Each row is a point. A path goes straight from each point to the next, and from the last back to the first. The post is the endless flat space through its rows: a point in 2 columns, a line in 3, a plane in 4, and so on, so that a path can go around it. Count how often the path circles the post. Going back the other way cancels.

Post (1 x 2):
[[ 9 12]]
Path (27 x 2):
[[  6  27]
 [  6  27]
 [ 64  37]
 [ 26   4]
 [ 11 -21]
 [-42 -25]
 [-12  28]
 [  7  49]
 [-47  33]
 [-31 -22]
 [ 13  -3]
 [ 67  -6]
 [ 41  12]
 [ 19 -11]
 [-38 -14]
 [-42  23]
 [  3  39]
 [ 47  26]
 [ 42  54]
 [-29  59]
 [-33  -1]
 [  4  -6]
 [ 25 -12]
 [ 44 -29]
 [-11 -38]
 [ 30  -1]
 [ 46  33]]
Times around: 0

Post:
[[ -7   2 -21 -31]
 [ -5  26  31  55]
 [ -6   0  -1 -48]]
Path (24 x 4):
[[-51   8 -39 -47]
 [-27  32  14  53]
 [  4  21  -9  -8]
 [ 37  23  60   2]
 [ -8 -24 -26  -1]
 [-19   3  13 -11]
 [-44   8   6  -7]
 [-20 -32 -82 -59]
 [ 11   8  32   3]
 [ 21  -1  85 -45]
 [-32 -33  -5 -49]
 [-59   7   6  58]
 [-23  57  15  13]
 [-12  43 -26  -2]
 [-35   8   3  -7]
 [-30 -27  17  23]
 [ 24 -14  26   5]
 [ 28  41  72  38]
 [ -3  21  46 -52]
 [-21  14   9  -9]
 [-35 -26  -3 -51]
 [  7   7  60 -10]
 [ 26  10   8 -18]
 [  5  38  34  11]]
Times around: 1

Post:
[[ 33  31 -60  10  40  81  -1  40]
 [ -2 -15  16  21  -3 -38   4 -58]
 [ 15  -3  29  -1  24 -34  39 -41]
 [ 28  18 -19 -22  -3  87  -7  34]
 [ 10   0   7  -2  26 -64  -8 -30]
 [ 28 -10   2  32  -6 -78  11 -14]
 [-49 -30  20 -12  20  34  19  22]]
Path, 26 rows:
[[  5 -10 -41  -1   6  -5  17  22]
 [-56  -7  39 -29  26 -14  19 -39]
 [ 35  50 -61  23  37  -2 -35  24]
 [-32  -1   2  11 -40 -51 -43  64]
 [ -3 -21  19  19 -16 -10 -43  13]
 [ 11   5  -7  -6  68  29  18  11]
 [ 51 -16  -9  15 -30  42  34   1]
 [-16 -38   6  -2  -3 -16  59  53]
 [ 14   0  19  16 -68 -18  42 -43]
 [ 36  59 -56  20  68  28 -10  49]
 [-56 -43  74   7  54 -15  22 -15]
 [ 46 -12  22   0  13 -12  20 -33]
 [  7 -37 -28  26   5  11  14   1]
 [ 63  35  -6 -35  12  40  37   6]
 [ 22  40   7 -34 -15  15  28  10]
 [ 18  -3  23   5 -44 -23 -16  -9]
 [  0 -13  -6  33   7 -20 -53  27]
 [ 21 -22   3   9  14  19  12 -15]
 [ 31 -25   0 -15  -1  34  28 -36]
 [ 22 -36 -33  -4  25  10   4   7]
 [ 25   0 -24 -26  23 -53 -12  14]
 [-93 -50  37  12  -1 -42  32 -34]
 [  7  38  -8   9  39  48   9 -29]
 [ 13 -27 -36  81 -37  17  10  72]
 [ 44  -7  15   8  53  -3   7 -19]
 [-23 -46  -4  -5  17 -15  -8   4]]
Times around: 4

Post:
[[-14   8   5  16  20 -14 -12  22 -10]
 [-24   9   1 -15 -27   1   1  21 -14]
 [ 20  38 -68 -54  16  27  -4  39  -4]
 [-14  13  11  -3  11  45 -33  44   7]
 [-41  -2  14 -21   5   4  51  29   2]
 [ -7  11  45  -2   3  29 -13 -27 -18]
 [  4  -8  -3  23  -4  16  18  39 -18]
 [-35   6  34   1 -21  29 -33 -79  55]]
Path:
[[-45   7  20   6 -27 -16   3  36   8]
 [-49  21  15  50  -3 -61 -57   2   9]
 [  0  21 -15 -10 -17  -5 -32  59 -82]
 [-25  -6  32 -55  15  69 -17  -8 -34]
 [  2   7 -26 -49  -1  25  29  24  24]
 [ -9  36  -2 -27  11  -7  -2  13  10]
 [  7  23 -17  37  40  30  40  -1   8]
 [ 23  29  49 -51  -6 121  -3 -13 -60]
 [-26 -12 -15  13  -8  -9 -33   7   4]
 [ 15  -4 -31  -4  25 -51 -32  28  -2]
 [ 19  17  17  34   0   5   1   3  29]
 [-14  15  46  39 -22 -22  48  65 -80]
 [ 18  30 -18 -39   5  11  12  68  12]
 [-15 -14 -15  26   3 -22 -28  32  12]
 [-49 -45  34  15 -43  76  25  37 -33]
 [ 26  42 -27  20 -42  21 -54 -28 -84]
 [-31  46 -31   1 -12 -55 -26 -40  22]
 [ 14  13  35  -9  -8  -5  30  53 -30]
 [ 10  -3   1  15  12 -14  -8 -14  40]
 [ -3  49  30 -49   7  -5  39 -30 -21]
 [-17  27   8  -3  49  30   9 -46  33]
 [-36  28 -33 -20  73 -17  -7 -51  57]
 [-33  -5 -17  -9  43 -28  -7   0  19]
 [-44 -24  97  13  -9  36  -4   6  37]]
Times around: 2

Post (11 x 12):
[[-72   8  -3  10 -20 -13  22  -5  -7  -3  -4  -1]
 [ 42 -45  17 -10  11  18   6  26   9  -9   1   5]
 [ 15 -44  -8   8  40  41 -25  17 -25  -3  -2  33]
 [ 19 -31 -12 -33  15   9 -23  11  -5  19 -65   4]
 [ 54 -69 -35  38   2  -4 -10  -2   9   1  13  -7]
 [-23  39  10  17 -23  42 -29  20  -5  -4 -57   8]
 [-84  10  38   3 -33 -10 -24 -20 -29 -22 -37 -15]
 [ 39 -38   0   5  30   9 -26  16  33  14  34  -7]
 [ 13  48 -47  -8 -40  -6 -11 -19  21 -29  61  36]
 [-29  38 -27   6 -16 -16  -3 -14  11 -56  19  -9]
 [ -9  -5 -53  10 -41  12 -15   9  -1 -33  64 -18]]
Path (25 x 12):
[[-31   3  22 -21  -9   9 -35  15 -50 -17  53  42]
 [ -3  14  23   6 -32  65 -50  52   3  29 -27  52]
 [ 39  25 -38   0  12  24 -24  16  47  11 -86  35]
 [-60 -35 -37  56  32  23 -29 -53 -52  -4  33  22]
 [ 30 -21   9  18  32 -82  24 -53  21   8  23  -8]
 [  7  -8  11  34   2   3   2  18 -14  -4 -18  37]
 [ 44  23 -14 -39 -24  15 -27   9  10 -17 -35  48]
 [-41 -55  33 -63  28  19  -5  -1 -29 -19  24  50]
 [-62  14 -31  16  19 -31 -44 -31  32 -14  94   8]
 [-30 -24 -58  43 -10   5 -22  32 -29   1  40  20]
 [ -2  50  24 -41  15  10   8   7   2  12  22  43]
 [-38 -21 -25  55  -4  21 -32  47 -15  -5  -3 -45]
 [  0   9 -23  23 -19  17   2  38  50  23 -11 -11]
 [-23  45 -51 -40 -28   6  44  13  18 -69  -2 -13]
 [ 76 -48 -68 -13  10   6 -46 -34 -29 -23 -35   0]
 [ 10 -15  -5 -29  -1 -23 -16 -19   6  24  62 -31]
 [ -9 -26 -74 -12  15 -18  24 -17  16  24  -2  22]
 [-15  -1 -22  -1 -47 -17  14  57  90   7  67 -34]
 [  5  19  10  10  13  14 -46  17   9   4 -28  28]
 [ 13  15  -9  47 -59  -9 -52 -29  -6 -57  21 -63]
 [  6  -1 -17 -16  30  -2 -15 -23  22 -43  32 -36]
 [ 72 -27 -12 -34  16  -2   2 -12  36  -7 -75 -35]
 [ 10  -2  -6  17 -67  -6   3  -7   4   3  17  -8]
 [-69  -5  31  21 -80 -30 -24   8 -21 -14  20 -33]
 [-37  -1 -54 -42  18 -22  10  -1 -26 -70 -37   2]]
Times around: 1

Post (13 x 14):
[[ 18 -40 -17  17  14  56 -27  45 -27  34  -6  48  23  57]
 [ -5  16   6  14 -45 -18   6 -62 -10   6 -24  48  11  -6]
 [-40  27 -54  17 -26  -4   8   3 -35  44  30  82 -18  11]
 [-57 -14   0  32  16  -9 -56  -6 -23  38  11  28 -37  30]
 [ 27 -18 -44  14  -5 -11 -16  23 -35  42  36 -11  39 -17]
 [-28  10 -49  -9  -7 -44   3  15  32 -46 -10 -24  37  21]
 [  1 -23 -49  28   7   8  18 -15 -39   4   6  -3 -67  16]
 [-39 -11 -52  41 -44  50   7   4  -1  11 -21   4  53   8]
 [ 24 -33   5 -35 -22  38   3   3 -61 -14 -56 -50 -24  -1]
 [ 42  27   8 -22  -8 -59   3  21   8  24  88 -36  35  19]
 [ -3  19  15  25 -49 -36 -29  27  -5 -17   6   8  50  31]
 [ 26  53 -67  24 -10  38  -3 -36   0  -1 -32  12   5   4]
 [ 39  -3 -36 -30 -36  19   0  39   7 -29  11  11 -53  -1]]
Path, 24 rows:
[[ -14   22  -34   38  -16   31   -3  -26   20   29  -35  -53  -31   -3]
 [  -4  -15  -47    9  -44   10   13    0  -14    5  -16  -14   -6    1]
 [ -54  -19  -19    4  -52   -2  -41   13    8  -37   -2   36   12   54]
 [  28  -39  -20   26    4   23  -15   14  -49  -19  -11   12   50   23]
 [ -42   -8   -8   26  -27   -9    5   44  -10  -19    4  -48   36    4]
 [  -4   17   -2  -34  -16  -39   28   32   38   43   43  -11   -1   17]
 [  44   50    1  -48   -2  -45  -79   15   11  -31  -40   33   -7   36]
 [  19  -27  -62   34  -18  -44  -57    5   -4   10   52  -20   72  -12]
 [ -32    3  -24   43  -30  -25    0   15  -63  -37   40  -23   -2   -1]
 [  35  -11   -4   14   -4    5   29   24  -47   -2   29  -57   37   47]
 [  -7   13  -42  -38  -10   11    8    4   24  -17   12   27   -2   15]
 [  46   -8  -13  -49   41   -6   15   -1   12  -17   -6   41   -1   22]
 [  -2   60   34   -6   -9  -20  -39  -20  -40   37  -16    1    2   19]
 [  21   -2  -19  -17    8  -63  -47    8  -67   17  -51   49   30    0]
 [  39   -8  -43    9    4    5   16  -31  -12    8   21  -19  -24   26]
 [  -1  -43  -47  -46   24    7  -20   -2  -44   15   16   10    9   -4]
 [ -18    0   39  -13    1   -9    1   42  -92   30    5   74   23   61]
 [  21  -51   32   30  -38    1   17   50    0  -27  -31  -12   19   18]
 [  54  -40  -53   37  -20   11  -37   13  -52   48    7   -1  -11  -34]
 [ -23  -34  -20   13   30  -10  -27  -51   -3   10  -18   -3  -16   62]
 [ -26  -35  -60   68   30   19  -27 -120  -17  -22  -32   44  -71   10]
 [ -10   21   -3  -10  -66  -11  -21  -10  -62   22   14   -7  -16  -30]
 [ -38   45  -38   11   14   21  -31   -6  -58    0  -39   35   56   31]
 [  11  -13   -1  -14  -33   18   -8   57  -13   17    7   65   -4  -14]]
Times around: 4

Post, 17 rows:
[[ 33  50   3 -26  41 -26  11 -59  14  -9  22 -27  14   2  13   7  10  -5]
 [ 48   1  28 -34 -35   2 -36   4 -18 -22  -9  20  22   7 -19  17 -26   0]
 [-27   3  15 -14  26   5  16  -5  36 -24 -14   6 -21   2 -19 -21  -6   5]
 [ 44  30  27   2   7 -28  14 -45   2  -8  26 -24  -7 -14   7 -18 -43   4]
 [-23 -40  19  23 -41  14 -27  23  16  38  14  16  30 -17 -34 -25   0  22]
 [-19 -31  -7 -17  -7  11 -17  12 -34  18 -20   5  25 -14 -21 -36 -10   4]
 [ 25  36   3   9  -2  -6  24  -3 -20 -13  30 -20 -10 -33  18  11   8  25]
 [ 51  30  19   5  15   4  49 -29   4  -8  29 -37   4  16  11  15 -10   4]
 [-22  -4   0   9  -1   1 -15 -31  21  -9 -28 -26  -1  19   0 -32   4  13]
 [-23  -9 -12   8 -17  27 -28  16  14  40 -37  15 -12  -4 -21 -32  28 -21]
 [-52 -21   7  12  -5  14 -28  -6   6   8 -14 -24 -24 -19 -22 -10  29 -18]
 [-50  28  -4   0 -14  28  -2  -6  12   1 -12 -21  11   9  -6 -14 -13 -14]
 [ 53 -35 -17 -37 -48 -10 -15  26 -10   8  18  26  16 -30  -6  30 -41  27]
 [ 49  49 -15  17  12 -34  25   2   9 -14  18 -24   9 -10  -1  36 -14   5]
 [-15 -23 -39  18 -22   6  -6  10 -13  13  15  28   5 -16 -38 -25  14  -3]
 [-31 -24 -12  20  22  12 -29  10  21  -2  -6   7 -10  -5  10 -43   5 -16]
 [-46 -26  12  32 -39  -9  -3  10  14  16 -23  11  16   0  13 -19  26 -14]]
Path (24 x 18):
[[ 16 -26  15   3 -66   0 -28  38  -2 -27 -10  17  -2  -3   4 -18  -2  -1]
 [ 18 121 -60 -44  10   5  -4 -20 -11 -16 -23 -44   9  21  51  54   9 -28]
 [-30 -20 -29   9  57   6  -6  -7 -35 -26  -9  -7 -58 -46 -36 -28  -5 -13]
 [ 50  14 -24 -30 -19   9 -17  -9   2   1  -9  22  27   3 -30 -23 -47  36]
 [ 15 -20 -29  12  -1 -11  -1  23 -34   7  26 -13  39 -47   0 -21 -38  10]
 [ -3  -3 -10 -22   5  10 -16   5  12 -13 -47  11 -16  -9  -7  14  -6   2]
 [ 10 -28 -50   3  17 -22 -48  -8   4  31  23  23 -49 -38 -19 -12  12   3]
 [ 15  -7 -31 -15 -10  -2  15  28 -17  25  64  19  31 -11   5 -31 -42  29]
 [-25   3 -33  -6   4  20 -39   9  43   9  26 -38  69   5 -45  -4  -4  40]
 [ 30 -60  34  34 -56 -47 -50 -12  60  36  35  22   4 -55  15 -67 -35  86]
 [ 34  14 -34   0  21 -12 -24  35 -28  11  -6   3 -30 -22  10 -12  37  -6]
 [-41   9  19 -19  21  -8 -11  -8  -2  -3  10 -17   1 -29  -6  11  -2   4]
 [-47   5 -26  36  -3   1  21  -4  39  46  44 -28  28 -46 -16  26  18  12]
 [ 55  15  51 -18  41  20  15 -17 -19  36  12  -2  13 -17 -39 -53 -41  16]
 [ -2  34 -32  31  37  -7  52 -16 -15  17  22 -10 -48  -9  18 -24   0 -46]
 [ -2 -21  16  15 -26   8 -17  61  35  11  22  20  23   5   9 -42 -13  33]
 [ 21 -49  20 -14  -6 -15 -26  -8  49 -26  -7  -3  42  32  16  -1  -7  23]
 [-40 -22  34 -37 -20  17  23  -3 -31 -68 -27   1  36  21   5 -19 -22  35]
 [-11 -19  12 -21   8  35 -13  -3 -37 -82 -33 -32 -10  26  18 -37 -21 -10]
 [  3  -4   3 -64 -25  18 -36   3  -9  -8  25  10  43  19  -3 -15 -27  13]
 [-14  -7 -27   4   6  -5 -23  28  16  24  13   8  -9 -53 -28   4  33 -18]
 [-40   3  -4  -8  21   9  27   0  -2   8   3  -4   6 -30   8 -26 -24 -24]
 [-59  -1  21   7  22   7  24  -9  -8 -10 -17 -25 -73 -69   5  -4  27  -6]
 [-43 -18  21  -7 -50   4 -20  13   7   8 -24  23  -2 -32 -28 -26 -19  -1]]
Times around: 0

Post (17 x 18):
[[-20 -11 -30  19 -52  40 -12 -20   6 -22  49 -44 -34 -11  14   1  44   2]
 [ -4 -46  39  16 -21   5 -30   3   6  14 -22  31 -22   5   7 -27  54  42]
 [ 49  -4  11  29 -20 -15 -36  -3 -20 -12  47 -18  -4 -44  41  30  -2 -21]
 [ -9 -21 -16  27  -6 -63  38 -24   6   3 -12  15   7 -36 -38   2 -36  24]
 [ 42 -27 -23 -11 -42  -5  12  -4  35   0  26  32  11  23 -57   5   0  38]
 [-30 -14  18 -21  -2 -25  -2  11  13  28 -32  18 -35 -33  26 -28 -25 -34]
 [-28 -47 -10  12   8  -5 -28  -1 -21  -3  -5  -2  22   7 -48 -54  -4 -28]
 [ 11  28 -24   3  -3  27 -19  -2  31  64 -15 -52  17  38  -6 -10 -19  -5]
 [ 28 -26  12  23 -18   7  -9  38 -16 -13  40   7 -21  17 -43 -15 -44  27]
 [  8 -32  -8 -13  -1 -16 -37 -44   7 -15  50 -37 -14 -54  11   4 -12  26]
 [ 10  -6 -58 -32 -16 -27  48   8 -20 -43  16  13 -18  -5 -16  -7 -11  24]
 [  6  45  17  41 -20   8  -7 -17  25  22  -1  39  -8  37  20  -2 -35  19]
 [ -2   0 -42 -21  18  -6  21  24  19  68  32  -8 -14 -15  13  23  14   8]
 [-17 -12  17 -18  32  21  -4  28  57  -6 -18 -19   9 -12 -10  31   0  -2]
 [ 21 -14 -15  34  -4  20 -51 -11  19  21 -21   8 -36  35  15  31   0  45]
 [ 28  55  16  64  24   0 -14 -28  54  23  17   1 -49   7 -18 -33 -23  27]
 [-13 -74  10  19   4 -15 -21   7   5 -18  -1 -19  28  21 -20 -65 -40 -21]]
Path:
[[  31    2   67   -5  -42    1    3   -6   46    0   21   56   52  -54
    38   18   30   26]
 [  -8  -46   -4   -4    7  -25   -3  -28    6  -17   -6   30  -31  -32
   -15  -34  -53   -1]
 [ -12  -40  -10   66   48   -7  -43  -33  -10  -31   75   26  -57    7
   -47  -36   17   37]
 [   4   20   15   21  -15  -12  -18  -50   43   -2  -21   39  -11   50
    11  -36    7   63]
 [  16  -50    7   26   69    3  -89  -15   25  -43    4  -66   37  -25
    -2  -33   22   -3]
 [   3  -36   19    4   -2    2  -14   16  -16    0  -24  -11  -21  -66
   -55   43  -39   26]
 [  -8 -105   -8    4  -31  -22   -6  -48   -5  -44   59  -12   20  -41
   -10   21  -19   39]
 [ -21   51   58   37   76   -5  -44   -5   66   96    0   32  -24   18
   -14    1  -50    1]
 [   7   11  -13   57   21    0  -12   29    5  -16   -4    0  -45   -6
   -82  -25    2   43]
 [   5   -5  -28   10  -22   14   -3  -28   42   32  -71   15   78   21
   -24   15  -22  -15]
 [  20  -66   13    8  -24   44   -7   56    0   -8   15   -8  -43   27
     4  -46   12  -22]
 [   9    2  -16  -40   -5   13   50   43   11   -6   72   15  -45    9
   -30   -6   34   39]
 [ -37  -22  -47   37   -8   13  -60  -39  -10  -13   12  -31  -52   15
   -38  106  -48    3]
 [  33  -26   -1   55  -33  -39   28  -23  -40   43   -7   10  -18  -28
    93  -16   43  -22]
 [ -40  -58   10  -66  -56  -30   24  -21   10   -4   18   83   20  -20
    24  -50  -14    4]
 [  74   25  -14   45   22  -41   10    8   33   10   22   11   22   13
   -34  -18  -22   38]
 [ -64  -53  -41   31  -24  -30   -3  -78  -28   -4  -56  -38   41  -29
    -5    6  -38   19]
 [ -23  -24    6   13  -62  -17   27  -79   49   -4   41   11    6    5
    40    6  -23   16]
 [  24   -3  -12   45  -64  -24    4  -59   32   -1  -22   -8   10   34
   -10  -21   10   35]
 [  15   27   75   26  -37   -9  -34   25  -16  -45   16   41   17  -16
   -20  -10  -18   -8]
 [  -4  -38  -23   43    4   -8   54   10   43    0   43  -10    4  -26
   -10  -10  -44    5]
 [  16  -58    2   30  -49  -42   43  -34   -7    9  -72    5   36  -16
    25   40  -13   32]
 [  23    6  -28  -49  -45  -36   15    8  -29   39   -3   21    4  -20
    -2   -7   29  -49]
 [ -15  -23  -41   30  -66  -12  -15  -44  -27  -26   36   -2   46  -18
    -2   32   60  -13]]
Times around: 4
